Rows are points. The points of each table are mixes of a few directions, plus a little noise. Count the directions of each table, and those that both share. Where both have some left over, give the other angles between the two spaces (their principal angles), to ten degrees, smallest first.
In the rows, zero is written as 128.

First:
[[111  49 148]
 [102 249 133]
 [143  66 125]
 [135 169 120]
 [107 113 147]
 [125 124 130]
 [176 127  94]]
Second:
[[103  85 125]
 [ 98 141 162]
 [159 109  89]
 [199 131  69]
 [ 59 149 201]
 [149 154 125]]
Directions: first 2, second 2, shared 1; angles 30

First:
[[133 156 102 117  80  74 152 152]
 [126  98 179 165 238 159  45 170]
 [103 140 137 146 153 209 119  25]
 [141 167 111 146 119  98 167  90]
 [102 129 214  58 194 197 135 191]
 [159 124 118 128 114 113 193  81]
 [121 136 104 134  95 113 117 125]
 [156 140  73 172  89  47 133 125]
 [124  64 157  57 106 161 138 194]
 [115 126  89 161  93 111  77 125]]
Second, 8 rows:
[[141  45 111 159 129 153  76 110]
 [166 112 102 129  93 102 198  77]
 [107 134  83 167  92 102  56 141]
 [115 188 157  97 145 126 161 152]
 [134 122 187  83 178 168 171 141]
 [114  82 114 122  99 138  77 160]
 [133 196  72 219 125  68 101  67]
 [116 143 198  49 164 167 184 175]]
Directions: first 5, second 4, shared 4

First (10 x 12):
[[132 132  80 107 100 113 132 196 133 130 118 117]
 [113 145 138 139 139 119 118 136 165 136 165 117]
 [ 43  83  85 164 113 124  84 164 131 206 115  79]
 [ 84 165 215 184 135 116 178  97 156 130 184 119]
 [143 164 113 112 110 106 152 188 159 110 154 123]
 [133 107 113 121 116 136 132 125  94 129  92 133]
 [140 108  98 111 116 134 123 139 100 128  93 132]
 [210 111 144  89 141 160 143  54  60  71  69 183]
 [181 108 137 102 159 157 102  57  96 100  99 163]
 [101 156 158 153 149 115 115 125 186 140 190 112]]
Second (8 x 12):
[[114  99 151 140 122 138 166 103 154 123  95 188]
 [145 105 151 150 137 126 141  96  73 100 104 164]
 [158 101 138 133 137 138 134  89  64 100  87 162]
 [128 126 158 175 139 108 138 119  84 106 141 146]
 [126 116 112  90 118 152 137 121 173 145  98 141]
 [112 151  89  78 114 142 111 163 212 171 143  85]
 [137 185  63  73 124 124  63 190 153 167 186   7]
 [110 139 157 184 135  96 134 142 113 115 166 128]]
Directions: first 4, second 3, shared 1; angles 40, 90
